Rows are points. Any point is a mix of the corners, with weights that add up to 1. It lies inside the corners' shape when no weight is negative. Say inside or outside, and name the corners with a negative weight.

Corners:
(1): [-22  17  -9]
(2): [37 15 -5]
(3): [ 34 -23  61]
(4): [-46  60   0]
Points:
[29 16 -3] -> inside
[-14  19  -5] -> inside
[24 -3 31] -> inside
[31 11  5] -> inside
[-21  49 -11] -> outside (3)
[-39  54   2] -> inside

Corners:
(1): [-62 -12 -34  -5 -35 -19  56  63  -5  48  -7]
(2): [ 51  28  12  -2  55  36  19 -62 -46  46  16]
(3): [  8  34 -10  55   2   5 -24 -46   0 -30  25]
(4): [-18  31   9  32  17  24  62 -43  10 -22  24]
(5): [ -2  -6  27  28   5  19 -16  -8 -28 -53  47]
(6): [-41  -1 -56 -46  -9   0  39  28  -7  21  15]
(7): [-35 -40 -42 -31  -6   6  55  85  22  43 -33]
(8): [ 21  11   6  23 -14 -20   9 -46 -35 -56 -46]
(9): [-62 -35 -34 -33  -5   7  44   9  15  62 -15]
(10): [-21  43  -1  30  36   9  -5 -74 -50 -53 -11]
(11): [-19   4  10 -41   4 -13  11  65  28  40  23]
(12): [-16  24 -21  -5 -58  26  22  30  24  43 -23]
Points:
[ 14   3  -7  -2  -9  -3  10  17 -10   6  -2] -> outside (4, 9, 10)
[ -5  11  -2  15   4   7  14 -14 -11   0   0] -> outside (6)
[-11  16  -9   9   4   9  24  -7  -9  -7   1] -> outside (9)
[ -7  20  -9  31   3   8   5 -49 -24 -23   3] -> outside (7, 11)
[ -4  16  -5  13   8  -1  12 -19 -20 -23   4] -> outside (9, 12)

Corners:
(1): [  1  -1 -37   2 -23  26  31  34  28 -40 -32  37 -10 -34 -40  -9  42   5
 -20  27]
(2): [-16   2  -9 -20 -40  32  54  46 -42  27 -19  72 -38 -57 -23 -25  56 -27
   0  37]
(3): [ 29 -27  -1 -37 -47 -40  25  33  -2   6 -46  87 -12 -45 -50 -55  67 -40
 -35  13]
(4): [-11 -35  36  32  15  14 -41 -33  20  11  49 -83  54  34  32  49 -58  45
 -25 -15]
(5): [-15  24 -16 -13   6   8  60   5  41  13 -11  61 -22 -62  -6 -59   3 -19
  -3  47]
(6): [-40  10   8   8  -7 -12 -22 -57  17  -7  74 -83  72  21  14  31 -59  21
   4 -28]
(7): [ 28  36 -57   7  29   6 -11  14  -5  42 -30  17 -48 -13 -32 -72  12 -44
   9   2]
(8): [ -6  -6  31 -31  26   6 -27 -42  14 -28  23 -64  26   5  35  23 -38 -11
  10  -3]
(9): [ 75  51  -8   8  25   2  -7  47   6   1 -38  85 -56 -57 -20 -33  32 -59
   3 -13]
(10): [  2 -25  -8  10 -41  -9 -28   2 -37 -45 -15  29   1 -55 -66 -15 -13   3
 -29  29]
(11): [-11 -22  43 -24 -27 -11 -37 -48  42  39  -1   2  17  20 -17  46 -19   3
  11 -32]
(12): [-14 -35 -43   1   9 -30 -39 -49 -15  20  54 -10  36  16  11  36 -36  20
   1  17]
(13): [ 25  -6 -20 -30  12  47 -19   4  28 -13  54 -32  32 -45 -26 -32  -1 -11
   3   8]
(14): [-12 -15  23  23  30  -1 -20 -24  12   3  36 -51  72  32  22  19 -46  39
  40  -5]
(15): [ -32   -3    7   -4  -13  -28  -68  -14   25   -7   68 -107   48   27
    6   35  -46   42   11   41]
(16): [ -8 -11 -17  22  32 -13   6  24  -8   4  -9  48 -58 -31 -46 -21  46 -33
  -1 -30]
(17): [-12 -26  17 -27   1 -11  17 -12 -31   7  30 -59  37 -20 -38  57 -16  69
 -20   5]
(18): [-33  18  25 -33   5  12  -8 -24  28 -24  15 -25 -19 -22  40  -5  -4  51
  22 -44]
(19): [ 54   7 -26  23  -7 -13   7   4  14  43 -44  37 -41 -79 -36 -35  65 -44
  13  -3]
(20): [ 48  20  24  -3  20  25   2 -40  22 -20  66 -54 -23  19  35  -7 -47  26
  59 -22]
(21): [-24  23  18  13  12 -34 -33 -55  -3  38   2  12   3  11 -43  -7  59  10
 -23   3]
Points:
[ -2  -2   0  -6   6  -1 -14 -16  10   0  18 -15  11 -11  -5  -1  -9   3
   2   8] -> inside
[ 23   7   9  -8   8   1  13 -12  29  15  -4   8  -8 -19 -22 -11  14 -21
  -8 -18] -> outside (2, 10, 12, 14, 15, 18)
[  3  -2  -2   6  -4  -9  -8  -9   5  10   7   3  -2 -15 -14  -1   2   4
   2   2] -> outside (8, 13)
[-10  -1   0  -3   8 -11 -20 -17  10  -2  17 -12  20  -4 -12   7 -12  10
  -8  -5] -> outside (2, 19, 20)
[ 11   9   2 -13  11  -2  -4 -13  10  22   8   1 -16 -12  -7 -15  10  -8
   7  -1] -> outside (1, 6, 10, 14)
[-16  14  -5   1   8   4 -19 -17  11   8  22 -18  17 -20  10 -10 -12   5
   5   9] -> outside (1, 3, 11, 16, 17, 20)
[ -3   5   6  -6   5  -2 -13 -19   8   2  18 -13   3  -9  -6  -2   1   9
   4  -1] -> inside

Corners:
(1): [ -4   2 -20 -30  58 -15 -39  24  27  48 -28  68   3  10 -36  53 -25  14
 -41   3]
(2): [ 16   6 -26  13  10 -99 -40   7  43  47   5  65 -71  39 -10  40   2  33
 -13 -36]
(3): [-29  -7  20  31 -56  68 -13  68  -7 -34  -9  -5  50 -17 -23  37  35 -36
   2  19]
(4): [-23 -17   3  35   1  45 -24  24   2  -7 -22 -51  48   0 -52 -21  13  15
  18 -34]
(5): [-49 -29  -2  51 -40  78 -17  30 -63  10 -34 -66  53 -96 -11   8  14  57
  21   5]
(6): [ 18  45 -23 -10  15 -44   9  29  49  19   4  52 -16  45 -20  58   5  32
  11  31]
(7): [-56 -30  -5 -12  11  19  56  12  -1  19  24 -40  41   2  56 -13   7  24
  21 -12]
(8): [ 32 -16 -33 -28   9 -27  11 -27 -29  14 -20 -19  33   1 -19 -15 -24  -5
  29 -20]
(9): [ -1 -21  21  28 -59  75  16  22  51  66  -7 -12  28  -6 -24 -19  20  -5
  17 -16]
(10): [-35  30   1  35   4  13 -22  48  20  51 -11 -20  29 -17 -16   8  31  -8
   9  20]
(11): [ 51 -36  26  13  66 -54  20   4  48  -4  -7  18   3 -18 -14 -18  25  20
 -22  -8]
(12): [-15  13   4 -24  42 -56 -56 -40  14  22 -20  50 -43  12  13  39  23  47
 -16   8]
(13): [ -8 -10  11 -15  48 -22 -26  42  36  46  34  25 -18  12 -53  23  21   9
 -21  46]
(14): [-29 -25  40  29 -22  -3  22  29 -31 -23 -31 -14 -10  -1 -39 -18 -27   7
   9 -10]
(15): [-14 -10  40  35  25   3  35  -3 -41   7   9 -67  50 -14  30  19   0  29
  11 -40]
(16): [ -8  -3  12  -6 -42  32 -22  49 -57   7 -28 -28  78  -1  26 -21  19  48
  42 -12]
(17): [ 36  39   0   2  10 -49 -48  13  58  28  -4  28 -32  73   5  17  15  47
 -60  37]
(18): [ -6  25  20  28  35  43  27  19 -57  -4  14  27  46  -4  11 -26  18  24
 -10   0]
(19): [-18  24   5 -22   5 -11  19  37   3   1  -2 -25   4 -28  -3  28  37  48
 -11 -41]
(20): [ 53  41   3  -6  60 -51 -59  -6  34  23  25  46 -42  16  17   5 -20  38
  -7  17]
(21): [-42  37   1 -17  22 -73 -36 -10  98  34  65  74 -16  22   1  14 -10  31
 -60  62]
Points:
[-6  1  7  8  8 -1 -5 24  9 17  2 -2 15  0 -7  2  7 18 -7 -1] -> outside (6, 12)
[ -2   0   5   5  -2   1  -3  18   9  23  -5  -1  15   0  -7   6  10  21
   3 -10] -> inside
[  1   5  -2  12   7   5  -3   8  -8  15  -3 -15  21 -13  14   1  17  24
  24 -20] -> outside (1, 13, 14, 17, 21)
[-15  -2   5  14  12   8 -16  10  -3  27  -3   3  17   2 -10  -7  -2  22
  -4  -4] -> outside (3, 6, 11, 19)
[ -1  -7   6   8   7   4 -17  15   2  21  -7   8  17  -9 -18  12  17  26
 -18 -12] -> outside (6, 7, 10, 14, 20)
[ 11  17   2   2  23 -31 -24  15   8  14   1  26  -5   6  -4  18   3  26
 -12  11] -> outside (4, 7, 9)
